Every row gives one point. Examples show where two turns around zero, p and q, send a point. Where does a point land after both, in the order given? Backwards means that the second turn is done in reverse. Each puzzle has new turns, and all numbers are rounded.
In the rows, zero is written as 128.

Turn p:
[168 153 181] -> [121  84  73]
[ 99 134 118] -> [134 124 158]
[148 157 114] -> [162 125 112]
[98 67 98] -> [ 94 180 169]
Turn q:
[ 74 150  96] -> [100 167  82]
[148  93 103] -> [120 146 171]
[129 169 167] -> [142  86  93]
[142  92 184] -> [191 113 149]
[148 136  91] -> [ 89 127 145]
Where do these land?
q, then p: [ 92 145 114] -> [163 136 150]
p, then q backwards: [113 135 152] -> [152 144 129]
q, then p: [ 87 108 124] -> [171 117 118]
p, then q: [219 124 122] -> [ 38 139 137]

Turn p:
[130  62 129 139] -> [115  96  81 161]
[ 55 155 160 122] -> [ 87 187 112  87]
[147 121 114 165] -> [113  90 144 136]
[150  98 121 155] -> [121  86 121 145]
[137 161  75  95] -> [154 160 176 160]
[149 171 169  92] -> [177 149 133  79]
Turn q:
[195 123 133 110] -> [185 139 148  95]
[107 186  96 129] -> [125 138 146 194]
[ 90 127 138 132] -> [ 99 124 104 140]
[151  93 147 147] -> [123 134 133  79]
[148 109  98 148] -> [124 113 167 111]
[128 164 152 181] -> [ 98 187 142 135]
[ 78  94 132  49] -> [142  61  57 140]
Where do these land?
p, then q: [129 141 156 132] -> [151 112 117 134]
q, then p backwards: [117 198  98  79] -> [160  85  69  83]
p, then q backwards: [137 126 115 192] -> [100  93  84 147]
p, then q: [100 154 108  91] -> [137 175 130 159]
p, then q backwards: [197  60 160 147] -> [ 98  86 106  40]
p, then q: [131  98 126 127] -> [113 116 151 123]
p, then q: [ 85 119 135 127] -> [114 121 129 170]

Turn p:
[ 83 145  94 115 137 132] -> [ 83 118 126  92 138 143]
[185  81 174 146 113 151] -> [199 125 102 170 102 107]
[146  67 175  98 121 110] -> [198 133 137 105  96  97]
[152 129 130 139  95  78] -> [128 138 169 154 124  86]
[ 87 174  95 144 157 117] -> [ 76 122 142 114 174 157]
[102 178 119 139 181 141] -> [102 136 126 120 175 186]
[167  93 124  82 144 143] -> [158 171  90 106 107 111]
[122 189 138  91  66 148] -> [ 82 139 154 148  57 162]
[108  98 102 198 139 131] -> [124  73 106 142 180 104]
Turn q:
[144 134 171 157 108  94] -> [ 83 158 143 103 126 101]
[165 128  82 161  83 151] -> [104 119 129 202 148 103]
[128 158 157 131 174  89] -> [117 105 153  64 119 122]
[125 101 113 164 116 108] -> [ 83 129 113 140 140 143]
[124 155 160 130 173 185] -> [166 100 103 107  81  90]
[134  63  87  75 106  92] -> [143 159 122 142 205 185]
[ 77 158 126  79 135 177] -> [199 126 134 138  77 151]
Where do these land?
q, then p: [143  97 149 167 140 116] -> [ 94 124 134  83 141 125]
p, then q backwards: [141 124  69 137  94 107] -> [169 134 147 182 108 131]
p, then q: [108 125 129  90 111 115] -> [147 167 147 127 125 134]
p, then q backwards: [ 62 134 158 112 191 172] -> [ 80  91 110  93 194  85]
q, then p: [141 141 132 173 145  79] -> [138 100 145  68 118 140]
p, then q backwards: [163 124 139  57 165 129] -> [ 97 103 192  86 109 128]
p, then q backwards: [137 151 119 159  49 178] -> [ 97 147  87 201 112 171]

Turn p:
[117  92 122  53 146 130 146 197] -> [ 80 162  42 116 105 149 152 130]
[124  81 121  95 113 156 147 133] -> [ 93 132 107 101  91 148 105 129]
[127 176 100 113 130 148  86 148] -> [156 127 114 141 125 114 154 190]
[ 91 160 125 109  89  94 115 163] -> [150 200 113 149 131 115 130 147]
[194 142 140 178 153  67 205  55] -> [113  69 164 138 184  55  94  39]
[173  98 116 150 103 113 127  98] -> [143 103 150 117  92 102 110  89]
[ 93 136 126 111 129 143  58 152] -> [147 154 132 146 102 160 171 177]
[ 60 161  97 100 115 166 123 161] -> [128 166  97 145 135 157 107 206]
[140 103 127 191 151 120 128 127] -> [161  90 137 137 137 155 124  85]
[165 136 189 180 126 168 132  98] -> [145  91 187  67 163 136 133 113]
[125 123 145 129 152 104 140  77] -> [ 93 114 165 151 142 118 128 103]
Turn q:
[ 95 155  91 133 155 131  87 138] -> [130 162  63 129 118 135 128 114]
[185 175  88 157  98 158  47  87] -> [181 100  79  68  50 115  87 108]
[123 129 127 119 132 140 191  78] -> [176 138 173 152 147  97 150 124]
[ 91  94 158  75 116 111 180 124] -> [132 120 164 166 187 145 162 168]
[120 139 119 119  93 113 101 130] -> [136 113  99 102 140 136 119 148]
[ 87 123 174  58 185 150 171 159] -> [ 94 144 140 212 135 136 202 162]
[118 115 136 164  69 143 148 150] -> [116 149 162  86 140 120  98 168]
[156 131  83 125 113 134 103 156] -> [125 129 110  75 106 152 141 115]
[137 110 127 131 174 105 130 150] -> [ 93 130 129 147 133 143 138  88]
[163 182 133 158 178  91  91 151] -> [ 80 105  76 127 102  89 120  72]
[133  55 171 169  96 133 159  85] -> [145 120 213 144 148 140  64 139]
Where do these land?
p, then q: [173 179  77  89 166 174 171 171] -> [105 166 107  95 171 203 172  72]
q, then p backwards: [164 129  87 172  93 101 169 142] -> [170 130 194 140  95 137 160 114]
p, then q: [ 90 107 175 108  85 165 134 144] -> [133 129  90 138  95 111 173 183]
q, then p backwards: [181  99 137  86 116 104 106 163] -> [143  86 145 131 182 178 120 112]
q, then p: [126 105 130 125 183 138 162  96] -> [146 103 178 114 166 121 116 104]
q, then p: [ 80 131 177  98  93 180 109  82] -> [211 125  79  91 122 134 155 105]
p, then q: [ 96 146  71 172 125 101  91 103] -> [ 90 115 153  96  94 113  63 107]
p, then q: [190 130 167 153 139  73 111 123] -> [162  85 174 160 166 100 129  97]
p, then q: [115  98 175 141 121 148  89 136] -> [141 123 160 141  99 106 157 173]
p, then q: [ 82 170 135 159 130 117 167 138] -> [107 140  95 156  84 116 124  83]
p, then q backwards: [111 114  75 106 157 108 100 109] -> [126 135 179 104 172 151 107 124]

Turn p:
[182  78  53  95 134 161 115  89 152] -> [196 156 124  83 103 174 116 188  89]
[139 149 143 104 140  75 147 117 139] -> [118 151 118 178 147 141 111 143 154]
[ 75 120 174 113 150 124 185  86 143] -> [121 181 109 147 199 112 163 101 124]
[175 145 168 150 115 166 184 130 122] -> [147 162 143 120 118 141 102  49 147]
[119 107 151 104 126 139  89 164 136] -> [149  91 106 112 125 103 146 139 160]
[101 124 108 117 140 118  93 126  85] -> [ 99  95 106 128 118 144 159 150 110]
[ 81 151 125 124  80 167 110 170 104] -> [ 80  84 121  66 132 104 125 111 140]
[107 182  91 202 151  68 147 211 100] -> [ 65  62 141 197 111  93  60 102  81]
[144 155  99 134 153 144 137  89 163] -> [150 143 170 129 158 163 113 140 105]
[129  95 178 131 129 141 104  96 117] -> [146 144 129 126 114 125 192 116 150]
[155 101 119 135  90 106  98 131 146] -> [138 139 141 121  83 106 122 166 147]
Turn q:
[120  94 125 150 123 126 128 158 144] -> [122 135  91 112 129 146 157 124 132]
[152 164 102 130 152  90 126 128  86] -> [169 108 139 140  94 129  97 123  85]
[142 179  44 124 127 168 153  78 145] -> [138  93 145 214 121 149  95 188 156]
[ 76 149 133 152 147 112 151  66 125] -> [125 164 149 198 114 115 126  87 137]
[127  89 137 119 213 160 129 165 109] -> [ 73 173 111 103 106 150 120 156  66]
[128 138 146 146 120 127  80  86 133] -> [122 123 121 136 112  69 116 115 154]
[157 126 158 125  96 142 139 151 225] -> [ 83  68 111 119 195 126 173 127 149]
[149 102 197 143  82 142 107 155 103] -> [146 147 127  59 151  78 170 132 131]
[ 84 146 136  98  69  93 131 163 133] -> [168 129 130 101 179 155 113  80 159]
[145  92 104  92 149 118 137 131  78] -> [134 140 158  95  79 164 115 145 111]
Where do these land?
q, then p backwards: [160 131 120 156  87 110  80 163 145] -> [113  94 137  88 137 161 107 183 125]
q, then p: [124 125 147 171  94 177 137 144 158] -> [141 120 118 167 158 122  78 122  86]
p, then q backwards: [105 135 188  73 224 156 140 119  81] -> [ 95 136 113 183  88  85 177 185 205]
q, then p: [ 84  53 149  71 126 161 161 123 145] -> [121 114 137  97 233 121 134  99 152]
q, then p: [166 138 130 143  85  89 122 108 143] -> [163 184 114 144 105 110 129 141 127]
p, then q: [155 162  76 130 161 113  89  77 110] -> [132 187 111 100 170 112 153 182 116]
p, then q: [184 122  76 112 156 105 139 108 108] -> [165 139  97 113 143 102 120 196 135]
q, then p: [122 119 116 164 129  98 111 136 130] -> [120 156 137 112 110 143 111 147 107]
p, then q backwards: [ 87 142 171 158  95 145 131 153  70] -> [129  89 176 131 143  86 102 104 182]
p, then q: [ 74 115 134  60 124 173 160 115 163] -> [ 88 103 147 145 108 175  66 138  75]
q, then p: [150 152  86 130 102 103 127 153 125] -> [177 131 120 110  85 137 125 133 121]
q, then p: [126 142 142 168 152 106 138 136 158] -> [107 150 129 139 115 138 138 122  77]

Turn p:
[101 113 143  87 142 134 129 115 147 103  96] -> [154 107 129 168 125 131 141 108 162 126 155]
[ 96 109  77 131 155 120 121  66 127  86 119] -> [198  95 138 117  87  97 148 155 149 122 134]
[110 154 141 172 149 152 183 154 114 173 104] -> [119 152  95 119 180 123 146 135 125 200 107]
[119 174 132 167 114 157 186 192 158 130 151] -> [124 164 133 102 163 151 125  70 107 185  75]
[222 121 173 116 100  89  96 115  94  87 132] -> [ 51  92 148 155  63 135  94 140  80 108 155]
[ 89 119 128 129 124  78  88  82 152 125 119] -> [175 102 114 108 122 118  94 137 139  99 180]
[118 159 141 177 117 213 133 169 136 159 133] -> [116 215 153 111 165 152 148 122 125 179 117]
[223  94 110  91 122  72  72 131 133 118 106] -> [ 47  82 126 119  62 131 104 139 159  67 144]
[184 137 142  86 163  91  81 122 112 118 159] -> [ 83  89 166 154 115 116  78 157 135  85 119]
[ 94  87 111 108 127 134 157  70 155 156 147] -> [185 155  83 148 120  83 134 124 140  97 124]
[ 94 122 147 180 121 168 154 220  94 137 152] -> [126 168 123 120 177 210 154 136  93 169  80]
[ 86 146  91  93 102 128 136 100 112 142 118] -> [157 116 128 116 157  89 172 115 121  98 145]
Turn q:
[195 127 152 112 157 132 117 138 115 133 109] -> [ 73 103 128  96 100 145 131  98 138 140 135]
[155 137  81 114 116 195 175 202 122 121  70] -> [114  41 103 167  84 119 120 152 157  83 187]
[ 97 178 133  95 172 141  96  69 108 109 131] -> [110 121 143 131 207 114 125  80 140 113  81]
[ 73 125 111 155 121 159 123 112 126 122 165] -> [159 163 134 141 162 114  94 146 122  90 125]
[173 143 118 121 122  53 142 115 117 111 120] -> [119 127 163 127 108 143 204 111 118 155 125]
[156 134 171 182 131  63 146 205  73 118 132] -> [ 68 180 158 134  72 129 172 180 181 160 148]
[ 77 109  85 143 136 163  92 103 162 184 125] -> [154 142  64 129 148  97  95 131  75  89 102]
[106 125 146  92  40 152 101  83 159  98 122] -> [213 109 109 123 164 198 116 120 144 135 107]
[115 126 159 107 124  85 168 180  98  95 182] -> [123 149 181 123 147 115 147 172 164 179 179]
[132  92  87 133 138 131 121  74 149  71 130] -> [167 104 181 102 128 133 125 120  90  90  93]
[ 79  79 126 146 143 104 101 112 141 136  94] -> [156 138 108 103 115  90 125 154 116 130  65]
[127 122 139 144 140 118  68 175 134 172 208] -> [ 79 194 100  94 161 143 111 174  90 141 157]
[171 112 131 127 101 142 173 116 119 190 133] -> [143 144  98 125  84 127 128  79 122 135 185]
[136 180 153 122 152 153 166 107 170 130  70] -> [114  80 122 193 112 125 101  78 134 152 100]
Where do these land?
q, then p: [ 96 157 131 175 117 135 150 151 102 166 134] -> [143 122 151  62 133 128  98 110 112 153 115]
p, then q backwards: [121 194 131 122 101  83 149 128 116 174 150] -> [107 124 103  83 190 150 101 104 141 151 159]
q, then p backwards: [186 140 121 161 107  76  82 132  63 116 104] -> [160  81  66 121  96 178 112 182 114 126  99]
p, then q: [147 107 149  91 197 186 120 153 202  93 111] -> [145 148  94 183  95 184  65 116  81 148  78]
p, then q backwards: [117 105 140 116 110 133 199 124 165 175 107] -> [104 159 141 116 117 126 123 102 112 211 105]
p, then q: [131 167 144 145 130 118 124  80  49 105 115] -> [111 180 125  89 108  93 146 160 164 155 173]
p, then q: [132 160 102 196 122  84  87  89  84 136 113] -> [114 117 108  71 166 114 157 168 149 167 189]
p, then q: [ 91 130 167 127  98 108 107 116 111 183 132] -> [ 78 137 170 116 167 109 135 142 115  95 142]
q, then p: [192 139  94 143  92 169  51 107 107  55 118] -> [162 151 181 208  81 161 191  97 151 160 136]
p, then q backwards: [114  83 114  97 162 140 162 118 190 145 169] -> [ 72 136 150 168 103 156 132  82 106 144  81]
p, then q: [109 103 152 133 128 119 149 143 170  82 149] -> [135 130 107 114 106 171 116  90 122  85 116]
q, then p backwards: [ 96 109  94  85 136 133 129 151 150 108 103] -> [105 141 111 122 159  82 136 103  87 124 124]
p, then q: [132  71 125  74 165 180 155 171 155 126 160] -> [134 102 134 203  74 152  99 118 122 101  73]

Turn p:
[139  93 142  59  84 117 118 166 196 101 108  75] -> [172  78 180 139 136 154  96 195 133  83  81 104]
[ 76  89 124 130 125  56  81  97  83 138 112 166] -> [161 135 127 154 116 109 131 144 165 237 152 128]
[103 173 149 147 179  71 146 155 108 115 120 159] -> [ 79 104  89 146 115 105 124  96 117 181 112  82]
[161 147 176  96 105 124 168 160  93  92 151 146] -> [105 108 148 152 196  96 107 117  75 120 125 109]
[139  77 100 181 188 165 107 145 161 100 128  69] -> [ 69 148 164  74  69 142 115 153 171  99  97 161]
[ 97 122  54  90 117  91  81 132  84 153 165 121] -> [152  88 153 138 123 101 192 141 186 155 187 123]
[122 124 146 141 195 128 113 112 134 143 132 177] -> [ 99 145 104  88 128 163 138 109 124 184 125 120]
[138 110 155 122 182 124 151  72 120 115 128 124] -> [ 92 157 144 134 108 164 135 138  79 163 131 139]
[184 191  91 122 108 143  95 159 117 174 117  97] -> [116 117  87 158 166 133 178 129 180  57 132 130]
[112  92 131 171 118 162 141  50 179  86 135 165] -> [165 195 121  63  87 123 105 151  72 142 126 151]
[118 194 176 138 127 154  95 102  99 155 107 174] -> [126 172  57 142 169 152 112 101 129 142 170  96]
[100  94  77 114  91 173 144 133 111 146 133 127] -> [179 137 177 116 120 115 142  92 150 102 152 146]
[167 139 161 143 126 169 157 151 148 161 180  92] -> [ 95  92 118 108 151 153 109 112 103  67 137 177]
[ 93 195 157 154  94 132 163 151 145 122 108 119] -> [138 115  78 154 110 106  80  95 108  87 126  93]
[173  80  81 112  81 111 160 135 143 119  97 111] -> [172 128 173 152 129 104 157 148 127 101  68 162]
Turn q:
[138 108 142 154 130 143 175 165 132  89 194  89] -> [109  77 142 108  78 190 151 133 143 109 121  89]
[121 170 130 122  75 163 122 149 131  71 170  87] -> [134  65 112  57 118 145 175 110 146 121 119 149]
[205 133 122 155 122 111 118 157 111  96 124 100] -> [102 106 130 121  81 119 122  97 176 181 110 115]
[160 114 124 150  90 120 142 137  77 109 146 159] -> [168 130 160 114 103 126 123 134 181 139  96 111]
[ 78 127  68 150 211 162  64  71 153 151 145 145] -> [118 202  86 187 128 157 162 112  60 100  91 191]
[163 154 112 101 103 109 157 144 122 162 155 142] -> [155 107 124 104 111 126  90 174 121 165 120 125]
[ 83  92 141  69 147 110 119 160 128 123  65 168] -> [111 151 143 167 198 114 124 167 165 117 185 149]
[155 125 182 105  97 102 137 107  86 129 149 106] -> [168  95 165 109  96 114  93 103 139 125 164 125]
[171 143 149 124  91  77 185 125 125  91 119 121] -> [134  99 129  96  83  79 116 146 165 135 155  80]
[117 113 164 124 168 168 107 122 171 155  81 191] -> [142 180 109 176 199 142 147 118 105 151 161 102]
[ 71  96  67 187 139 155  65  80 189 172 124 127] -> [101 170 133 176 160 114 183 111  37 106  54 155]
[165 118 147  51 106 113 184 117 105 115  90 128] -> [161  78 109 145 133  88  79 153 175 124 177 109]
[ 96 113 138  89 143 149 121 145 124 179  76 114] -> [108 124 128 153 201 131  83 125 114 117 147 144]
[ 83 146 111 150 170  93  68 103 168 175 166 135] -> [105 188 143 133 111 135 148 135  38 133 127 177]
[113 167 122 190 128 145 155 139  99 103 116 108] -> [103 148 108  75 119 138 125 101 154  98  92 101]
Where do these land?
p, then q: [151 166  57  95  90  50 154 116 144  95 155 157] -> [ 87 106 167 137  79 105  58 173 179 117 118  74]
p, then q: [159 131 115  74 109  48 139 140 157  71  92 191] -> [ 47 122 139 145 132 107  26 108 156 139 128  93]
q, then p: [128  86 130 160 120 156  80 124  83 163 117  91] -> [126 202  98 136 120 165  99 144 116 168 132 127]
q, then p backwards: [114 118 112 117 150 157 145 147 122 130 108  64] -> [148 157 168 140 147 132 138 172 133 151 140  95]
q, then p backwards: [142 147  79  76 128 111 125  83 148  51 133 184] -> [137 151  56 169  79  75  85  79 132 152 128 119]
p, then q: [132 155 157 188 198 108 108 144 115 129 118 139] -> [109 143 120 122 176 105 133 158  78  86  97 172]
p, then q backwards: [157 173  65 104  93 132 169 121 133 102  83 195] -> [113 123 126 192  90 163 126  50 167 117 108 178]
q, then p: [118  71 146 157 154 145 127 132 166 184 157 115] -> [ 84 174 137 154 124 127  75  95 143 122 167 153]
q, then p: [117 118 169 110 151 155 136 122  80 183 147 109] -> [ 98 183 131  96 166 143 120 164 145 126 166 132]
q, then p: [177 100 183 147 103 123 149  95 162 122 163  87] -> [141 130 167 172 128 124 100 160 110 123 156 208]
q, then p backwards: [ 70  94 153 164 111 168 146 146  92 132 146 105] -> [153 120 127  78 139 193 144 174 154 138 117 109]
p, then q: [122 159 120 112 114 176  95 182 118 129 138 131] -> [100 104 103 154  90 137 168 122 111 112 166 144]
p, then q: [ 78 146 180 160 143 134  91 111 142 173 107  96] -> [143 110 119 129 152 141 181 118  93 153  61 167]
